Every row gives one point. Each copy is the shape, with its points in the same order, turned, moved and blurred by noise. Some copies are also mirrored. Which?

Shape:
[-0.10 -0.07 -0.35]
[+0.60 -0.42 -0.18]
[+0.30 -0.43 -0.32]
[+0.33 +0.42 -0.26]
[-0.97 +0.49 +0.68]
[+0.07 +0.12 -0.02]
Copy 1, 6 rows:
[-0.24 +0.15 -0.49]
[-0.80 +0.18 +0.05]
[-0.69 +0.29 -0.17]
[-0.26 -0.45 -0.27]
[+1.14 +0.24 -0.23]
[-0.15 -0.02 -0.13]
Copy 1 is: only turned
Copy 2:
[-0.13 +0.14 +0.10]
[-0.36 -0.14 -0.62]
[-0.43 -0.09 -0.29]
[+0.21 +0.44 -0.33]
[+1.06 -0.33 +0.81]
[+0.20 +0.04 -0.11]
Copy 2 is: only turned
Copy 3, 6 rows:
[+0.36 +0.10 -0.03]
[-0.23 -0.31 +0.41]
[+0.07 -0.17 +0.32]
[+0.07 +0.63 +0.17]
[+0.41 +0.49 -1.39]
[+0.01 +0.33 -0.09]
Copy 3 is: only turned
Copy 4 (6 x 3):
[-0.17 +0.12 -0.18]
[-0.16 +0.40 +0.53]
[-0.33 +0.40 +0.28]
[+0.42 +0.24 -0.12]
[+0.05 -1.29 -0.62]
[+0.07 -0.08 -0.04]
Copy 4 is: mirrored

Shape:
[+0.25 -0.49 +0.11 -0.44]
[+0.01 -0.79 +0.44 +0.88]
[-0.02 -0.28 -0.18 -0.27]
[-0.04 -0.09 +0.25 -0.44]
[-0.27 -0.42 +0.19 +0.77]
[+0.00 +0.54 +0.20 +0.51]
[-0.27 +0.07 +0.30 -0.45]
Copy 1, 7 rows:
[+0.12 +0.01 +0.27 +0.83]
[-1.05 +0.32 -0.51 +0.88]
[-0.05 -0.21 +0.17 +0.45]
[+0.09 +0.25 +0.27 +0.41]
[-0.94 +0.17 -0.45 +0.33]
[-0.07 +0.31 -0.77 -0.16]
[+0.11 +0.37 +0.32 +0.06]
Copy 1 is: only turned
Copy 2:
[+0.70 -0.27 -0.30 -0.07]
[+0.39 +0.98 -0.69 +0.62]
[+0.31 -0.15 +0.07 +0.24]
[+0.31 -0.05 +0.00 -0.24]
[+0.07 +0.82 -0.30 +0.59]
[-0.60 +0.46 -0.39 +0.04]
[+0.24 +0.08 +0.28 -0.36]
Copy 2 is: only turned

Shape, 13 rows:
[-0.18 +0.48 +0.01 +0.62 -0.36 -0.42 -0.10 +0.29]
[-0.15 -0.43 -0.15 -0.18 -0.14 -0.24 +0.24 -0.66]
[+0.24 -0.23 -0.28 -0.07 +0.29 +0.08 +0.66 +0.10]
[+0.04 +0.23 -0.55 -0.58 -0.53 +0.44 +0.60 +0.53]
[+0.57 +0.28 -0.50 -0.02 -0.18 +0.20 -0.61 +0.65]
[-1.03 +0.25 +0.49 +0.37 +0.79 -0.65 -0.15 -0.17]
[-0.22 +0.93 +0.17 +0.62 +0.04 -0.22 -0.18 -0.18]
[+0.09 +0.49 -0.31 -0.15 -0.56 -0.14 -0.31 +0.67]
[-0.68 +0.60 +0.59 +0.05 +0.50 -0.46 +0.01 -0.23]
[-0.09 +0.10 +0.68 -0.14 +0.52 -0.52 +0.11 -0.45]
[+0.10 +0.40 -0.62 -0.22 -0.04 +0.14 -0.11 -0.04]
[+0.38 +0.24 -0.06 +0.10 -0.56 +0.61 -0.45 +0.49]
[+0.46 +0.59 -0.36 -0.09 -0.45 -0.18 -0.09 +0.52]
Copy 1 (13 x 8):
[+0.13 +0.09 +0.11 +0.09 +0.03 +0.72 -0.41 +0.14]
[-0.92 +0.03 +0.20 -0.48 -0.07 -0.21 +0.28 -0.23]
[-0.65 +0.08 +0.07 +0.13 +0.51 -0.48 -0.10 +0.44]
[-0.54 -0.20 -0.43 +0.77 +0.90 -0.07 +0.23 -0.03]
[+0.51 +0.35 -0.85 +0.11 +0.39 +0.03 -0.04 +0.20]
[+0.05 +0.27 +1.06 +0.27 -1.06 -0.03 -0.21 +0.21]
[+0.56 +0.01 +0.60 +0.12 -0.09 +0.29 -0.49 -0.15]
[+0.25 +0.32 -0.55 +0.55 +0.43 +0.49 +0.17 +0.00]
[+0.28 -0.08 +0.96 +0.30 -0.62 +0.09 +0.09 +0.04]
[-0.11 -0.06 +0.97 -0.25 -0.40 -0.28 +0.49 +0.29]
[-0.02 +0.33 -0.14 +0.17 +0.36 -0.28 +0.02 -0.33]
[+0.31 -0.33 -0.94 +0.17 +0.26 +0.00 -0.19 +0.02]
[+0.33 +0.22 -0.28 +0.22 +0.71 +0.41 +0.07 +0.20]
Copy 1 is: mirrored
Copy 2 (13 x 8):
[+0.33 -0.33 -0.01 +0.12 -0.33 -0.20 -0.70 -0.53]
[-0.27 +0.21 +0.21 +0.01 -0.53 -0.51 +0.34 +0.12]
[+0.12 +0.37 +0.46 -0.25 -0.10 -0.02 +0.44 -0.44]
[+1.00 +1.13 +0.10 -0.13 -0.13 -0.26 -0.17 -0.18]
[+0.55 +0.43 -0.25 -0.32 -0.56 +0.75 -0.53 -0.20]
[-1.02 -0.35 -0.19 +0.50 +0.47 -0.15 -0.33 -0.58]
[-0.25 -0.29 -0.32 -0.19 -0.12 -0.34 -0.90 -0.71]
[+0.73 +0.37 -0.26 +0.20 -0.55 +0.22 -0.68 -0.33]
[-0.74 -0.12 -0.55 +0.27 +0.33 -0.41 -0.29 -0.58]
[-0.60 -0.30 -0.57 -0.09 +0.01 -0.30 +0.49 -0.35]
[+0.06 +0.73 -0.04 -0.27 -0.58 -0.05 -0.32 -0.43]
[+0.71 +0.32 -0.20 -0.53 -0.25 +0.26 -0.82 +0.15]
[+0.80 +0.34 -0.40 -0.05 -0.54 +0.17 -0.39 -0.59]
Copy 2 is: only turned
Copy 3, 13 rows:
[-0.45 +0.03 +0.04 +0.02 -0.58 +0.71 +0.65 -0.36]
[+0.32 -0.67 +0.08 +0.26 -0.21 +0.04 -0.13 +0.23]
[+0.27 +0.35 -0.12 +0.47 -0.35 +0.18 -0.47 -0.02]
[+0.46 +0.68 -0.24 -0.63 -0.79 +0.23 -0.40 +0.25]
[-0.59 +0.28 +0.15 -0.61 -0.79 +0.28 -0.49 -0.74]
[-1.13 -0.22 -0.24 +0.68 +0.36 +0.14 +0.65 +0.42]
[-0.61 -0.16 -0.38 -0.03 +0.06 +0.92 +0.49 -0.38]
[-0.44 +0.30 +0.18 -0.69 -0.82 +0.52 +0.04 -0.18]
[-0.73 -0.13 -0.17 +0.24 +0.51 +0.52 +0.46 +0.37]
[-0.37 -0.26 +0.31 +0.46 +0.57 +0.47 -0.01 +0.26]
[-0.24 -0.08 -0.39 -0.38 -0.50 +0.44 -0.43 -0.15]
[-0.08 +0.30 +0.13 -0.84 -0.40 +0.16 -0.03 -0.83]
[-0.25 +0.26 +0.18 -0.49 -0.82 +0.82 -0.21 -0.27]
Copy 3 is: mirrored

Shape (12 x 9):
[-0.13 +0.41 -0.62 -0.06 -0.45 +0.03 +0.36 -0.52 +0.09]
[+0.71 +0.20 -0.13 +0.21 +0.36 +0.09 +0.20 -0.10 -0.15]
[+0.23 -0.25 +0.54 -1.28 -0.05 -0.59 -0.07 +0.22 +0.37]
[-0.41 +0.50 -0.83 -0.81 -0.51 -0.83 +1.00 +0.64 +0.24]
[-0.19 -0.03 -0.19 -0.33 +0.46 -0.27 +0.31 -0.51 +0.35]
[+0.29 -0.01 -0.34 +0.09 +0.03 -0.49 -0.09 -0.37 -0.07]
[-0.07 +0.02 -0.28 -0.31 +0.27 -0.05 -0.05 -0.47 -0.52]
[+0.03 -0.95 +0.30 -0.01 +0.04 -0.05 +0.17 +0.20 +0.32]
[-0.73 +0.39 -0.22 -0.63 -0.61 -0.82 +0.52 +0.81 +0.10]
[+0.05 +0.98 -0.25 -0.05 -0.06 +0.01 +0.26 -0.05 -0.35]
[+0.13 +0.33 +0.12 +0.30 +0.09 -0.31 +0.19 -0.31 -0.10]
[-0.09 +0.46 -0.41 -0.08 +0.28 +0.03 -0.52 -0.23 +0.05]
Copy 1 (12 x 9):
[+0.27 +0.37 -0.48 +0.36 -0.36 -0.57 +0.66 -0.40 -0.27]
[-0.21 +0.41 -0.07 +0.22 -0.56 +0.11 -0.03 +0.34 -0.36]
[-0.41 -0.14 +0.59 -0.62 +0.56 -0.95 +0.16 +0.21 +0.25]
[+0.03 +0.23 +0.08 -0.37 -1.03 -1.34 +0.75 -0.69 +0.78]
[+0.51 -0.03 +0.06 -0.41 -0.17 -0.26 +0.32 -0.13 -0.37]
[+0.28 -0.08 -0.11 +0.39 -0.32 -0.44 -0.01 +0.19 -0.25]
[+0.26 +0.19 -0.48 -0.02 -0.02 -0.28 -0.29 -0.20 -0.25]
[-0.28 -0.73 +0.11 -0.11 +0.11 +0.25 +0.45 +0.12 +0.17]
[+0.11 +0.16 +0.30 -0.09 -0.41 -1.02 +0.59 -0.69 +1.20]
[+0.15 +1.05 -0.16 +0.32 -0.47 -0.39 +0.09 -0.27 +0.05]
[+0.26 +0.31 +0.24 +0.45 -0.29 -0.05 +0.06 -0.12 -0.19]
[+0.64 +0.54 -0.43 +0.13 -0.03 -0.29 +0.12 +0.41 +0.02]
Copy 1 is: mirrored
Copy 2 (12 x 9):
[-0.17 -0.32 -0.53 +0.40 +0.27 +0.46 -0.34 +0.39 +0.60]
[+0.35 +0.42 -0.04 +0.07 +0.41 +0.01 +0.38 +0.31 +0.38]
[+0.12 +0.07 -0.84 -0.37 -0.69 +1.11 +0.91 -0.15 -0.19]
[-1.09 +0.19 -0.40 +0.66 -0.15 +1.51 +0.29 +0.31 +0.91]
[+0.42 -0.27 +0.13 +0.25 -0.45 +0.67 +0.10 +0.11 +0.14]
[+0.11 +0.10 -0.14 +0.02 -0.15 -0.09 +0.15 +0.63 +0.31]
[+0.35 +0.01 -0.37 +0.41 -0.38 -0.16 +0.23 -0.07 +0.46]
[+0.05 -0.28 +0.13 +0.02 -0.03 +0.39 +0.72 +0.14 -0.80]
[-1.28 +0.29 -0.38 +0.27 -0.52 +1.14 +0.34 -0.08 +0.28]
[-0.21 +0.48 -0.28 +0.22 +0.32 +0.18 -0.13 -0.26 +0.98]
[+0.11 +0.49 -0.14 -0.03 +0.14 +0.13 -0.16 +0.20 +0.18]
[+0.14 -0.27 -0.13 -0.29 -0.13 +0.02 +0.12 -0.06 +0.81]
Copy 2 is: only turned
